Every row gives one point. To make a cloud, some directions were put in groups of two or more. Within a group, all points are equally far from the middle, so they leave a hole (a ring in 2 directions, a hollow ball in 3). The other directions are filled evenly. Then the cloud was stretched, turned, moved and blurred a little. Count the holes, and give their numbers of directions, smallest first.
In the rows, zero is written as 128.

Cloud:
[[168 145 115]
 [155  62 109]
 [122 129  79]
 [124 180 143]
 [ 94 105 137]
 [ 90 130 138]
 [122 188 107]
 [128  55 139]
 [117  64 142]
 [175 110 124]
 [113 154  86]
 [147  70 161]
 [171  82 135]
 [ 94 158 121]
 [123  75 102]
 [138  56 149]
 [ 99 106 158]
 [ 99  94 123]
 [107 163  95]
 [138 169  87]]
Holes: 1 (3)

Cloud, 21 rows:
[[120 116 180]
 [111  94 106]
 [128 159 151]
 [ 70 124 179]
 [ 96 118 188]
 [101  89 162]
 [ 86 127 189]
 [160 133 124]
 [124  87 151]
 [ 92 147 112]
 [138 158 138]
 [140 152 100]
 [121 117 180]
 [ 94 138 186]
 [ 67 127 171]
 [155 107 134]
 [ 66 131 154]
 [118 137  90]
 [ 82 135 186]
 [ 65 124 157]
 [ 72 106 162]]
Holes: 1 (3)

Cloud, 21 rows:
[[138 117 172]
 [116 148 159]
 [176  90  98]
 [118 161 143]
 [ 98  79 174]
 [160 156 109]
 [ 99 110 178]
 [ 71 135 177]
 [108 155 155]
 [103 124 175]
 [123 164 132]
 [160  73 167]
 [108  68 164]
 [120 154 152]
 [113 102 103]
 [161 142 155]
 [164  57 140]
 [177 125  92]
 [124 163 121]
 [107  64 156]
 [ 86 124 178]]
Holes: 1 (2)

Cloud (32 x 4):
[[ 86 137 169 114]
 [127 171 132 174]
 [101  80 117 109]
 [140 167 110 114]
 [121  70 144 131]
 [ 93 127 135 179]
 [ 96 167 103 141]
 [160  74 120 168]
 [105  81 126 169]
 [115  84 130  99]
 [ 77 102 158 147]
 [184 157  83 169]
 [107  94  95 118]
 [187 133 136 159]
 [144 106  91 111]
 [103 113 169 109]
 [132 113 148 185]
 [ 76 164 124 123]
 [170  77 103 157]
 [179 161 128 170]
 [187 103 108 135]
 [186 104  80 176]
 [180 147 102 200]
 [137 179 133 147]
 [128  97  80 161]
 [161 148 151 144]
 [189 146 113 193]
 [ 78 129 108 101]
 [126 157  81 159]
 [164  82 104 132]
 [ 95 145 104 102]
 [168 114  73 148]]
Holes: 1 (4)

Cloud:
[[128 114 165  99]
 [137  81 163 166]
 [142 150 156 166]
 [145 163 127 176]
 [155 126  72  76]
 [167 167 170 131]
 [144  91 120 109]
 [190  94 130  92]
 [ 96 157 143  87]
 [ 94 123 130 104]
 [207  54 111 136]
 [ 71 144 142  93]
 [129 130  95 153]
 [172  78 110 140]
 [151 112 100 120]
 [173 151 151  72]
 [ 81 123 149  86]
 [112 201 111  91]
 [124 159 116 129]
 [134 144 128  80]
 [171 115  93 108]
 [127 108 175 137]
 [109 109 109  45]
 [181 104 105  79]
 [158  42 134 135]
 [181 109 147 170]
 [163 100 102 133]
 [146 188 140 121]
 [133 174 163 135]
 [138 132  99 145]]
Holes: 0

Cloud, 53 rows:
[[122 126 167 176 139  73]
 [154  89 129 161  92 157]
 [153  79 129 119 171 107]
 [144  93 178 133 112  94]
 [112 154 175 138  92 160]
 [112 120  98 133  82 129]
 [115 143 158  94 119  88]
 [130  97 185  83 147 118]
 [ 90 140 158  97 166 163]
 [140  89 135 177 175 130]
 [141  99 139 191 139 166]
 [167 118 167 156  93 155]
 [162 140 150 145 166 205]
 [ 87  92 149  94  98 121]
 [111 169 132 160  90 130]
 [133 120 188 126 192 127]
 [139  74 128 109 170 124]
 [184 110 161 120 112 115]
 [140  79 110 166 152 154]
 [190 115  95 179 134 151]
 [ 84 151 141 156 148 176]
 [150 148  97 136  88 132]
 [ 68 119 180 167 122 116]
 [148 147  84 163 102 170]
 [166 141 161 154 121 200]
 [187 116 108 159 167 109]
 [ 92 122 139  87  87 134]
 [113  89 158  93 179 142]
 [199  77 151 123 143 173]
 [165 125  69 146 151 155]
 [148  77 112 124 157 187]
 [135  88 173 108 170 178]
 [158 147 114 126 131  90]
 [113 123 154 162 175 180]
 [173 106  85 131 110 194]
 [147  89 103 148  98 133]
 [148  95 128 168 116 195]
 [208 128 117 115 135 202]
 [170 142 143 145 138 215]
 [156 170 126 170 116 112]
 [130 141 119 160  89 102]
 [104 162 158 143  85 124]
 [119 121  95 169 165 163]
 [118 108 171 141 166 187]
 [193  96 100  99 147 182]
 [200 133 111 142 142 211]
 [192 129 173 146 118 143]
 [ 79 178 158 133 121 138]
 [ 94 162 188 133 137  93]
 [184 138 125 171 105 132]
 [107  99 172 179 165 112]
 [133  77 166 102 177 154]
 [ 99 144 155  77 111 128]]
Holes: 1 (6)

Cloud, 47 rows:
[[ 74 162  98 119  89 148]
 [101 121 138 161 119 196]
 [166 101 151 166 114 128]
 [180 127 129 170 147  68]
 [114 119 179 126 114 142]
 [161 171 119 156 110 190]
 [195 135 172 132 134 137]
 [ 95 120 133 164 152 154]
 [178 105 158 148 132 130]
 [147 176 115 107 139 166]
 [ 79 148 160 113  99 207]
 [ 95 118 147 104 169  83]
 [164 167 126 111  73 129]
 [ 61 125 155 148 117 179]
 [158 163 110 135  62 124]
 [131 131 134 161 104 203]
 [155 117 163 164  99 140]
 [136 174 154 157  73 190]
 [123 141 150 150 147  86]
 [ 99 144 120  77 107 113]
 [172 119 164 155 105 150]
 [191 150 117 101 109 139]
 [118 154 105 140  68 110]
 [161 104 150 174 105 133]
 [194 183 122 133 126 157]
 [147 116 137 204  92 147]
 [196 171 114 116 115  80]
 [124 102 109 206 112 133]
 [122 113 164  92 143 180]
 [103 165 158 104 151 186]
 [143 116 117 218  99 127]
 [160 172  79 161  98 140]
 [124 146 158  55 143 176]
 [143 136  74 190 118  95]
 [156 148 133  71 137 160]
 [156  97 133 181 103 107]
 [133 166 171 150 131 149]
 [ 93  86 117 170 121 139]
 [151 148 123 147  87 200]
 [168 131 105 192 138  76]
 [129  84 124 174 117 130]
 [101 141 143  90 107 203]
 [157 103  96 142 118  83]
 [135 159 114  67 150 126]
 [157 139 137 175  89 194]
 [142 170 166  72 104 159]
 [132 173 180 108 143 157]]
Holes: 3 (2, 2, 2)

Cloud (81 x 8):
[[145  72 130  98 156 126  96 101]
 [106 117 197 120 138 121 130  66]
 [102  81 183 116 165 112 148 105]
 [102 151 182 165 181 114 107  85]
 [134 129 157 176 134 126 137 147]
 [102 135 110 115 108 173 140  84]
 [112 158 142 105 130 125 138 125]
 [123  88 123 107  71 149 176 111]
 [148  77 113 100 123 100 141 126]
 [ 79 128 108 169 125  80  67  90]
 [148  68 163  89 109 152 141 105]
 [155  42 115  87 128 111 146 135]
 [102  59 115 108 149 166 170  90]
 [101 139 172 126 150 144 120 129]
 [202  95 168 109 153 150 146 137]
 [141  73 141 145 115 117 160 155]
 [128 128 189 118 123 132 112  98]
 [116 130 203 140 135 113 161 123]
 [158 137 112 105  92 145  83 178]
 [155 113 175 141 105 172 108 111]
 [201  77 137  94 153 126 118 165]
 [142 192 149 180  93  99  67 122]
 [144  79  93 103 117 150 146 127]
 [162  96 155  80  71 119 134 207]
 [112 144 159 156  86 105 119 161]
 [165  43 144  94 119 107 112 147]
 [154  75 139 113 161 144 116 116]
 [ 96  67  82 144 121 131 117 108]
 [117 116 136 133  78 105 116 134]
 [152 148 125 120 114  88 105 141]
 [ 83 114 126 151 140 123 120 116]
 [129  93 184 159 132 123 134 113]
 [156  78 144  62 107 176 161 159]
 [112  84 126 123 134 132 132  43]
 [150  50 137 120 129 128 110 124]
 [ 89 114 127 171 199 101 176  72]
 [ 96 151 110 169 125  71 152  93]
 [164  28 161  57 143 189 120 157]
 [120 127 135 155 150 161 128 100]
 [ 75 140 129 163 175 116 110  88]
 [155  59 168 113  94 140 137 106]
 [118 146 103 148 123  69 119 106]
 [118 160 130 168 112 113 174 107]
 [172 110 170 158 141 119 172  98]
 [ 94 123 131 114 143  59 149  89]
 [ 90 106 190 102 190 103 179 127]
 [160  78 164  62  62 136 129 189]
 [156 121 143 114 146  95  79 129]
 [167 105 174 118 185 139 156  93]
 [117  35 190  75 166 120 184 118]
 [138 115 155 111  94 156 100 140]
 [125 100 125 125 153 147 160 129]
 [128 114 197 113 141  94 160  87]
 [105 141 138 133 159  91 177 111]
 [115 112 147 102 147 147 132  68]
 [135  72 172  70 153 137 133 157]
 [133 111 197  80 146 145  95  93]
 [ 83 134 105 174 150 114  95  36]
 [167  71 121  76 135 162 122 162]
 [116 124 114 134 121 151 126 105]
 [181  31 174  73  82 129 127 155]
 [118  95 204 135 171 116 160 107]
 [190 102  99 110  81 112 146 180]
 [104 100 185 111 176  84 166 154]
 [142 120 124  77 102 164 148 141]
 [123 103 156  62  94 151 134 133]
 [178 124  99  90 100 141  97 154]
 [161  75 166  92 185 152 141 145]
 [137  52 176  75 162 145 194 118]
 [132  77 164 114 152 106 149  94]
 [139 134  87 138  89 139 100 118]
 [104  80 165 157 195 101 188  81]
 [119 131 125 119 119  88 105 163]
 [165  90 165 131 161 104 157 103]
 [100  99 127 116 100  95 125 117]
 [149  78 185 132  96 149 150 111]
 [101 130 128 156 129 126 184 119]
 [175  56 141  69  86 166 175 163]
 [189  48 154  77 119 147 125 179]
 [133  76 154  92 159 145 140  57]
 [176  87 105 109  69  96 134 142]]
Holes: 0
